Each row is a point. The window is the flat piece filled in between its corners: a triangle in 3 columns, a solid with four corners in 4, and so on. A path goes straight from each point to the next, and from the last back to the first. List the points from which the path goes on through the window.

Window, 3 rows:
[[-74 -75 -51]
 [ 39  40  -2]
 [ -9  50   5]]
Path:
(1): [-69   5 -88]
(2): [-42 -78   6]
(3): [18 17 10]
(4): [ 28  45 -23]
(5): [-46  11 -43]
(6): [-36  -6  13]
(7): [45 22 39]
(8): [ 21  48 -44]
(9): [-37 -35 -68]
(10): [-57 -55 -14]
(11): [-24  37  41]
(12): [ 16  58 -66]
Through the window after points: 1, 3, 7, 9, 11

Window, 6 rows:
[[ 58 -65 -52  95 -80   7]
 [ 54  26   4  13   4  14]
 [  7  24   3  -5 -18  10]
 [ 22  10 -33  -3  12   5]
 [  4  33  -8  31  15   5]
 [ 64 -79  66  31  27  38]]
Path:
(1): [ 53  23   9  -7  10 -18]
(2): [ 28  15  -4  31 -13  42]
(3): [ 37   9 -20  15   9  81]
(4): [44  7  7 13  2 -6]
(5): [ 40  13 -26  18 -18 -15]
(6): [-14  25 -38  37  -9  65]
(7): [ 21  -4 -36  55   1  61]
(8): [ 53 -10  -9  34 -19 -35]
(9): [ 48 -41  32  33 -22 -16]
(10): [ 48 -25 -29  65 -14  81]
(11): [ 60 -64  42  33  20  75]
(12): [ 54 -61  65  25  18 -38]
(13): [ 24 -20   4  19   3 -52]
(14): [ 17  -8 -16  36 -25  46]
(15): [ 57   9 -20  28 -14  47]
(16): [ 41  -2  10  32  -9 -34]
Through the window after points: 1, 3, 11, 15

Window (9 x 9):
[[ 95  68 -54  -9 -12 -34 -22  56  53]
 [ 87  20  -6 -57  12  21  24  15  49]
 [ 48  72  69  -3 -59 -24  12  -6 -28]
 [-77  18  37 -45  67  -3  36 -58 -13]
 [-65   0   4 -26  -5  42   4 -44 -15]
 [-45  40   1 -17  26  39  52  39 -12]
 [-78 -41  69   8  31   0  31 -11 -41]
 [ 21  37   6 -77   1  -2 -17  67  53]
 [-16   1   8 -58 -34 -41  61 -48 -44]]
Path:
(1): [-23  50  32 -20  -6  13  55   7  67]
(2): [ 10  34 -17 -32  -4 -10  32   3  50]
(3): [ 24  46   4 -59   7   2  -4   4 -11]
(4): [ -4  32   0 -23  -4 -10  20 -24 -52]
(5): [-15  -1  51 -13 -38 -27  79 -44  14]
(6): [-71  -1  42  -2 -44   1  58 -16  25]
(7): [-23  10   3 -37  61   3 -20  -6 -73]
(8): [ -2  22  -4 -47  16   5   3  34 -48]
Through the window after points: 8

Window (12 x 12):
[[-41   3  48  17   6  47  29 -42 -24 -16  -2  14]
 [-22 -31  10  95 -16  -6  44 -28 -47  13 -30 -23]
 [ 41  34  17 -53 -45 -11 -26  82   5 -17   1  30]
 [ 58  33  -4 -56  27 -16  -9  62  63  12 -29  33]
 [ 28  58  -9 -61  -3 -51 -71  12  25 -12 -17   4]
 [ 23  35  -9 -28  -9 -14 -26  55  74 -70  -8   5]
 [-14 -46   6  11  27  31  20   5 -63 -37 -43 -18]
 [-46 -64 -22  15 -36  19  20 -36 -12  13 -21  -1]
 [-17  50  15 -61  -5 -41  -4  72  35 -33 -60  37]
 [-17  54 -53  18 -18  32 -68  35  31  32 -38  -5]
 [-18  22 -33   2 -18  31  69 -32 -38 -23 -24 -17]
 [ -1  18 -19 -26  29 -37   2  57  -6 -36  20  62]]
Path:
(1): [-26   1  -4 -36   3 -25  14  31   4  10   4 -56]
(2): [  5  21  -3   5   1   7  -5   7  -7  -2 -27  36]
(3): [ 16  10 -27   4  -6  -4  -7  12  10 -12 -24  26]
(4): [-48   4  24 -20 -17 -15  10  74   2  24 -18 -58]
(5): [-23  -5  -2  -6  -2   9  23  29  -3 -17  -5 -11]
(6): [ 25  -5 -20  35   0  28   0  -4 -14 -42 -74  63]
(7): [  1  22 -14  -7 -20   1 -21  -4   1 -23 -39  25]
(8): [-30  18  -3 -17   4 -17  -2  39 -15  -5  14 -18]
(9): [ -6  16  10 -36  44 -11   9  39   5  22   6 -49]
(10): [  9  32  -6  -6 -27   0 -32  15   5 -52 -50  54]
(11): [ 10  20  -6  -6 -13  13   2   2  -9 -20 -31  38]
(12): [-26  16  20 -22  18   2  35  12  13   0   3 -39]
Through the window after points: 11

Window (14 x 14):
[[-19 -75  20   9 -37  22 -56  14 -16   8 -21  -6 -29   0]
 [-23 -11  49  42   5  46 -13  15 -36  -4 -48 -42 -59 -19]
 [-25 -20   0  11  -6  31  -6  12 -50   3  72 -24  64  10]
 [ -9 -24  47  66 -11  27 -56  35 -46 -23 -32  50 -59  26]
 [ 10 -13  26  -5  32 -21  41 -38  19   8 -41  -8  14 -25]
 [-16  25  25 -70   0   8  12  45 -18  -4  62 -26  48   0]
 [ 10 -50  23  37 -46  46  26  20  -7 -45 -39 -10 -41 -11]
 [ 49  20  19 -46  -8  12  -4  -4 -63  23  57 -23  32 -10]
 [-14  25 -48 -14 -27 -25  68 -10  15  27 -16 -34   0 -41]
 [ 13 -10  26  41 -23  25 -33  28  26  13  33 -31   8  21]
 [-41 -25  79  43 -63  41 -24 -15 -33 -26   3   6 -70   3]
 [  4 -22 -36 -18  24   8 -23   6   4 -21  95 -35   9   9]
 [  2  41 -24 -34  -3  23  18 -44  18 -10 -48 -23  32 -28]
 [  3  -8  -5 -36  17  57   7   9  -3  41  66  13  24 -15]]
Path:
(1): [  7 -19   2  -7  -5  30   9   5 -12   8  25 -19   8  36]
(2): [  1 -45  23 -14 -29  24   8   7 -12  18 -16 -20 -19  57]
(3): [-12 -14  15  28 -19  27 -16  13 -18 -19  18  -7  -2 -37]
(4): [  4  10  58  25 -14  11  -7   8  -4 -19  49 -15  31 -72]
(5): [ -2   4  -9 -19  -6  24  15   0 -21   9   8 -21  -2  24]
(6): [ -4 -25  13  -3 -12  30  -8   2 -11  10  -1  -7 -13  31]
(7): [-14 -23  14  11 -20  11 -17  13 -15   3   6  -2  -9 -49]
(8): [  9   6  24   9 -13  16 -27   6  -7  -8  25 -14  10 -52]
(9): [  2 -27  19  20 -10  38   3  24 -18  29   9 -29 -15  84]
(10): [  1  -9  -4  -4  -7  27  25 -10  -1  10   0  -9   4  29]
(11): [ -2  -8  16   8 -10  -1  -2  10   5   9   5 -23  -1 -48]
(12): [  6   3  13  -3  -9   0   7  14 -22  -2  23  -9  18 -52]
(13): [ -6  -4 -19 -16 -24  19  21 -18  -5  21   4 -37 -17  31]
(14): [  1  -7  12  -3 -17  22  18  -4 -13  -4 -14 -24 -12  19]
(15): [ -2   4   5  18 -18   4 -27  -6  -7 -29 -16 -14  11 -53]
(16): [  5  -6  18  14 -13  16 -21  13  -9  -3  36 -23  10 -20]
Through the window after points: 2, 6, 8, 10, 12, 16

Window, 14 rows:
[[  9 -29   6  36  44  -3 -68  18 -16  29  24  66  -5  -1]
 [ 54   3  24 -77 -12 -18  27  15   9  57  47  35 -95 -15]
 [ -9 -46  66 -31 -16  -1 -31 -12   4   4 -17  45  16 -24]
 [ 26 -56  27 -16 -34  35 -32  57  11  -1  24 -11 -16  11]
 [-23  -6 -58  18  33 -34   4  27  14  34 -36  26  -4 -46]
 [ 79  41 -32   4   2   9  10 -38  61   2 -13  30 -27 -38]
 [-51  14  15 -19  -9  23 -38  30   0 -33  32  22  33 -30]
 [ 24   9 -57 -23 -28   1 -10 -33 -25 -68 -56  52 -12  21]
 [ -1 -24 -55  33  39   8  14 -41 -67  -9  22  17  37  29]
 [ -8  47  42 -16  28 -55  14  52 -19 -49 -33  34 -72 -38]
 [ 11  -4 -34 -38  24  57  56  65  49  -8 -10 -13   4  39]
 [-12  65 -34  31  45  25 -21  45 -34  56  12  -5  15  -1]
 [ -9  29   5 -55 -31 -31  25  52  32 -16   8   5  43  -1]
 [ -6  42  28 -39  43 -15  -8 -30  35 -29  28 -32 -30  27]]
Path:
(1): [ 32   5 -23 -70  46   2  -7  -9 -12 -46   9 -10  28 -29]
(2): [ 14   8 -16 -68  43 -15 -21  18   1   3  20 -21  32 -71]
(3): [-40  29  14  43 -24  34  -5  28   2 -13   7  45 -15  54]
(4): [-15  32  28  23 -27 -26  41  30  -4 -32 -23  32 -58   8]
(5): [ 13  19   6 -48  66 -30 -36  35 -15 -18  -9  26 -23 -51]
(6): [ 55 -12  -5 -43  18  13 -12  32 -11 -11   1  10   8 -16]
(7): [-16  35  19 -12 -24  -5  11   0  36   3  24  25 -24   9]
(8): [-49  13  12  19 -24  34  -6 -14  55 -22  -9  50 -41  42]
(9): [ 29 -15   4 -52   6 -18   1  31  -8 -15  13   6   9 -26]
(10): [ 36 -19 -43 -57   8 -11  -1  35 -11  -3 -13  29   0 -54]
(11): [-23  16  11  48 -21  15  -2   4  14   5   5  29  -2  42]
(12): [-20 -12  16  30 -20   1  -8  11 -10  28  -7  46  -6  16]
Through the window after points: 2, 4, 12

Window, 14 rows:
[[ 10  65 -26 -23 -14  -4 -20 -25  18  58  31  39 -38  36]
 [  2 -49 -39 -79  24  40   2 -15  48  22  25 -20  -8 -28]
 [-34 -42  -1   5   1 -11  13  51   7  -4   1 -69  57  11]
 [-42  10 -83 -34  13 -12   0  -7   1  10  35 -62 -14  40]
 [ 10  -2 -11  73  44  67 -14 -23  15 -24  -7  -3  -6  28]
 [-70  36 -32   2  -9 -51  -7   5 -25  16 -40   4 -43  61]
 [ -4  95  34 -34  14   7  32   1  14  23  22  -3 -10 -27]
 [  8  26 -16  18  54 -27  37  25  61 -34  44 -53 -31   1]
 [-32  43 -14 -11 -54 -23 -18 -55 -13 -14 -46  -7  15  21]
 [ 28  40  18 -29  43  23 -73  -7  -9   6  -6   5  32  15]
 [-27  30 -48 -18  24 -18  23  -4  40  -3  41  51   5 -30]
 [ 51   0 -13 -22  34  13 -20   6 -57  25  39   5  -6  38]
 [-41 -42  27  20 -15  20 -36 -17 -19   6  12 -17   6 -14]
 [-24   4  20  30 -29  36 -19  25 -12 -66  -5 -44  11  38]]
Path:
(1): [ -5  25 -30   8  -4  16 -24  11  16  11  -8  -9 -22   2]
(2): [-12  -2   1 -40  42 -19  36 -48  13   2  71 -11  22  47]
(3): [-24 -15 -20 -12  23  13  -3 -24  13  -4  34  -7   9  27]
(4): [-10  12 -34 -11 -13  -9 -18  19   1   1 -21 -26  -9   4]
(5): [ -1  14 -44   8  16   5 -11  18   2  14   7 -16 -15 -23]
(6): [-26  14  14 -23  32   5  21 -15  37 -17  32  -5  -5  49]
(7): [-16 -29 -12 -42  23  15  14  -3  27   8  24 -23  15  17]
(8): [ -9 -13 -28  -6  -5   8 -18  24  10   6  -4 -41   8 -29]
(9): [ 13 -10 -48  10  17  28 -17  41  14  12  -9 -42 -16 -31]
(10): [-37  15  16 -30 -14 -10  -9 -43 -16  -2  14 -10   6  56]
(11): [-30 -25  32 -20   5  -7  21 -28  21 -47  19 -26  25  70]
(12): [ 12  29 -25  19   1  37 -30  25  -2   4   6 -29   3 -36]
(13): [-20  -3 -13  17  -5   5 -10  22  -4  -6  -3 -45  14   0]
(14): [-23 -21  19 -25  17   7  13   8  21 -12  26 -13  36  54]
(15): [-37 -20  36 -12  20   5  27 -25 -12 -17 -15  14  31  53]
(16): [  4  26 -31  -2  10  17 -43  20   4  -7  15 -46  -4 -17]
Through the window after points: 1, 7, 13

Window:
[[ 53  10   7  20  20  -2  13   8  45   4 -22   7  11  20]
 [ -4  15   3  15   7 -44  16  -3 -30 -19  30  -1  -1  27]
 [ 29  39  10  -1  47   8 -31  12 -37  -3  -4  14  13 -17]
 [ 44   4  30 -53   4 -12 -46  52   5   8   0  22 -27  -9]
 [ -7 -22  45  10  26 -10 -22  17 -18 -22  -3   6  35 -22]
 [ 12  17 -11 -16 -27  18  10  10   9  15  32 -33 -65 -15]
 [ -1   7 -71  24 -22 -16   0  24   7  -7  28 -22 -23  -9]
 [  0  38  -7  -5 -24  46  -4  24   1  -1 -27   3 -10  46]
 [ 13  27  15  -7   6 -25  17  22  -9 -17  54  -2  22 -51]
 [ 38  22  -3 -23   8  53  14   4 -17 -10  52  13  30  36]
 [ 10  23  -7  33 -25   8  10  17 -95 -14 -12  -1  -6  27]
 [ 21  -2  24  -6 -42 -14 -25  -5  20 -42 -11   3 -24  21]
 [ 29  28  32  17   7 -38 -35  18 -39  23 -18 -37  13 -12]
 [ 23  -2 -48 -16 -32 -30  32 -11   6 -11 -34 -34  -4  15]]
Path:
(1): [ 14   6  -4 -13  10  12 -16  27 -11 -27  -8 -17 -10  11]
(2): [ 14  21  -5   3 -26  -5  -4  17   5  17   6  15  -5   6]
(3): [ 17  20  15   7 -23 -46 -23 -14 -24   3  11  18   2  14]
(4): [  9  -5 -11 -15  31  21  30  60  12 -33  -5 -41 -14 -29]
(5): [  7   9  -4  -8 -22  -6  10  74 -13 -38  -3 -38   1  16]
(6): [ 13  14 -13  -2  -9 -10  -7 -18 -21   7   8   3 -10  -1]
(7): [  6  16 -36 -10  -2  -3 -14 -18 -20  25  -6  58 -14   5]
(8): [ 22  15   6  -8 -15   5  -5  38   6 -10  17 -38 -24  -1]
(9): [ 42   6   3 -14  12 -11  16  53 -13 -20   7 -41 -10  -4]
(10): [  1  41 -18  11 -39  26 -10 -36   0  24   8  32 -26  27]
(11): [  7  22 -18   6 -19 -13  -2   5   1  11  15   2 -20 -12]
(12): [ 33 -15 -14 -23  -2  15  14  34  -7 -47  13 -59 -19  25]
Through the window after points: 1, 7, 11

Window, 14 rows:
[[ 50  22 -25  20  17   4 -70  16  28 -28 -83   7  60   8]
 [-34 -32   4 -95  70 -16   5 -10  10  19 -38  24   2 -68]
 [ -9 -27  31  24  31  -8 -39 -70 -19   3  37 -13   5   3]
 [-56   2 -33  42  17  16 -16  23 -15  35  13 -23  -4   4]
 [-16 -63  19  16 -21 -11  29 -66   4  28  -2 -75  12 -13]
 [ 43  -2 -16 -13  41  34  38 -61  24 -44   3 -11 -10 -28]
 [-33 -29  60 -20  18 -28 -31  -2  46 -62   8  -5 -45  23]
 [-31 -24 -11 -60  10 -15 -40 -67  -1  19 -46   0 -29 -33]
 [-10  -2   4 -74  14  15  31 -14 -25  34 -10 -28  22 -24]
 [-87  -6 -18 -43  58  -9  37  17   2 -20   8  18  16  30]
 [  3   9  -4  39  41   5 -15  17  14  54 -21  -7  32  68]
 [-10  27  42 -14  35  36  10 -22  80 -12  24  -7  44  19]
 [ 25  47 -46   9   1 -45 -29  -3  51   2  43 -37  19  -9]
 [ 34  44 -37  15  16  19  48 -16  17 -14  27  63  28 -22]]
Path:
(1): [ 18 -48  -6 -52  26  26 -20 -27  40 -10   7  18   0  -2]
(2): [-28  10  16   4  20 -16  -3 -32  10 -10  -8 -24  -8  -6]
(3): [  4  36  13 -36  34 -19  53 -16  10   4 -25  -9  -1 -23]
(4): [ -4 -42 -13 -22   9  28 -53 -44   9   6  27 -12  34   7]
(5): [  2 -43 -18  -7   5  15 -11 -30  13  14  -5 -27  16 -11]
(6): [-28 -13  32 -14  17 -27  30 -41   4  15 -12 -34  10 -18]
(7): [-18  44  14   9  40 -27  22 -22 -19  -6 -43 -45  -2  10]
(8): [ -3 -23  -5 -27  27  27 -23 -20  38   6  35  29  24  -1]
(9): [ -3 -36  -6 -28  13  24  -8  -6  25  -1   4   5  11   9]
(10): [-24  54  38  21  61 -14  35 -42  -8 -23 -27   8   8 -14]
(11): [-37   5  14   1  25  -9  14 -25   6   4  -8 -20  11  -3]
(12): [-24 -35 -24 -29  20   6  15  -5  11   6  14  -8  15   4]
Through the window after points: 1, 5, 11

Window, 14 rows:
[[-19  19  65 -57  11 -40 -10  -7 -13   4   0 -37  23 -67]
 [ -4 -44  48 -27  23 -22 -36  -3 -44  37  20  25 -22 -30]
 [-10  20   9  36  26  12  14 -54 -24 -41 -42  24  19 -23]
 [ 46 -25  61  -8  16 -29 -15 -10 -50  10  29 -49  18 -63]
 [ -4 -27  73   9   8 -19 -54 -16   2 -28   3 -20  40 -20]
 [-35  78   6  61  11  57  50 -14  18 -29   2  25 -50  43]
 [-10  39 -85  58 -13 -62  11 -33  23   4 -37 -32  -1 -10]
 [ 20   6 -56  18  15 -80  26  20  -3 -29 -46 -17 -10  20]
 [ 15  -2  22 -35 -40  15 -20   9 -13  -9 -10 -20  24 -38]
 [ 26  41 -38  51  20 -64   9  25   0  53 -89 -33  -4  -6]
 [-77  15 -22  53  10  39  33  36 -24 -38   5   4  -9   7]
 [ -2  35 -51  29  14 -31 -13  -6   1 -21 -72 -61 -48 -17]
 [-40 -11  25  32 -35   6  56   2   4  -9 -38 -25 -37  -4]
 [-16 -13  13  23  33  44  26  -9  46 -33  -1   3   6 -34]]
Path:
(1): [-11  -8  22 -14  37   2  25 -29 -21   2 -27   3   7  84]
(2): [-19  68  -4  75 -18  16  22   7  18 -30  -9  -6 -39 -76]
(3): [-30  10  32  34 -18 -47 -20  31   1  -6 -20  44 -12 -79]
(4): [ -1  -3   5 -11  20  35  35 -58 -18 -32 -10 -65  10  29]
(5): [-34 -40  18  -2  21  23  16 -57 -13  28   0 -77  38 -17]
(6): [ 17  44  21   5 -19 -37 -18  43  -9 -26 -23  30 -34 -44]
(7): [ 13  45   4  47 -25 -30 -40  27 -11   5  -7  18 -15 -32]
(8): [-14 -39 -10 -13  43  -3  78 -62   3 -30 -39 -95  27 -13]
(9): [-21  -7  72 -18  20   3  -4 -78 -56 -11 -55 -44  52  23]
(10): [ -8  -5   4  26   6 -17 -19  31  10 -11  17   5 -21 -37]
(11): [ 13   7  -2   5  21  -5  -3  38  14 -37  -7  38 -51 -50]
(12): [-40   8  13  30   3  11  28 -54   5   8 -14 -66  57   3]
(13): [-13  16  34 -25  18 -17  -4 -14 -17   7 -19 -40   2 -21]
(14): [ 16 -16  31  34 -14 -31  14  10  -9 -26  17   1  11 -79]
(15): [-16  41   1  25   6 -25   8  13 -10 -11 -17 -12 -15 -29]
(16): [ -6 -32 -32  24  -1  15  12 -17  -1  -7 -49 -25  11  20]
Through the window after points: 1, 9, 11, 13, 15
